Rows are points. Two turns around zero, p and q, are shown by what they do to some points. Write where each new point lands after one turn and then the other. Backwards means that the second turn is done in reverse. Each puzzle has new turns, and all numbers are rounded.

Turn p:
[6 2] => [-1  6]
[32 22] => [-18  34]
[ -9 -27] => [ 26 -12]
[-28   3] => [ -6 -27]
Turn q:
[ 34 -15] => [-18  32]
[-2  4] => [-1 -4]
[-48  -2] => [ 40 -27]
[12  7] => [-14   2]
[4 6] => [-7 -2]
Where do these land?
q, then p: [-8 24] => [ 23 -11]
q, then p backwards: [ -7 -36] => [ 28 -24]
q, then p: [15 12] => [ -2 -19]

Turn p:
[  3  12 -18] => [-7 18 -9]
[ 5 24 48] => [-33 -27  33]
[  8 -17 -22] => [22 17 -7]
[  7  -6 -17] => [10 16 -5]
[-23 -14  10] => [  9 -25 -11]
Turn q:
[ -8 -23 -13] => [-24   5 -13]
[ -7   2 -26] => [ -3  24 -11]
[-9 -4 39] => [ -7 -27  29]
[24 25  0] => [34 -2 -5]
Where do these land?
p, then q: [23  2 21] => [ -2 -23  21]
q, then p backwards: [-12  11  22] => [17 -5 21]
p, then q: [ 15   9 -10] => [13  6 15]
p, then q backwards: [-26 -22 -33] => [ 38   5 -28]

Turn p:
[ 0 39  8  1] => [ 24   6 -20 -23]
[  4 -25  -4   9] => [-11 -13  11  18]
[-11  17  26 -20] => [  5  13   9 -35]
[ -7 -35 -16  19] => [ -6 -11  19  37]
[  0  -5 -18  -5] => [-8 10 -5 14]
[14  9  4 -3] => [ -3  -5 -13 -10]
Turn q:
[  2  -2 -21   8] => [-16  12   7   8]
[ 11  19 -10   4] => [-8 -2 -7 22]
[-34  -5   0  -8] => [13 -6 31 -9]
[ -9 -15  -2 -20] => [17 14 11 -9]
[30  3 33 16] => [ -6 -18 -42 -12]
Where do these land?
q, then p: [  5   5 -48  10] => [48 -1 10 -8]
p, then q: [27  7 19  5] => [ 10  28  12 -12]
q, then p: [-22   4  10 -13] => [-17 -19   1 -11]
q, then p backwards: [-21  -6   7   5] => [-3 -6 22  3]
p, then q: [ 12 -10  12  -7] => [ 12   1  13 -11]
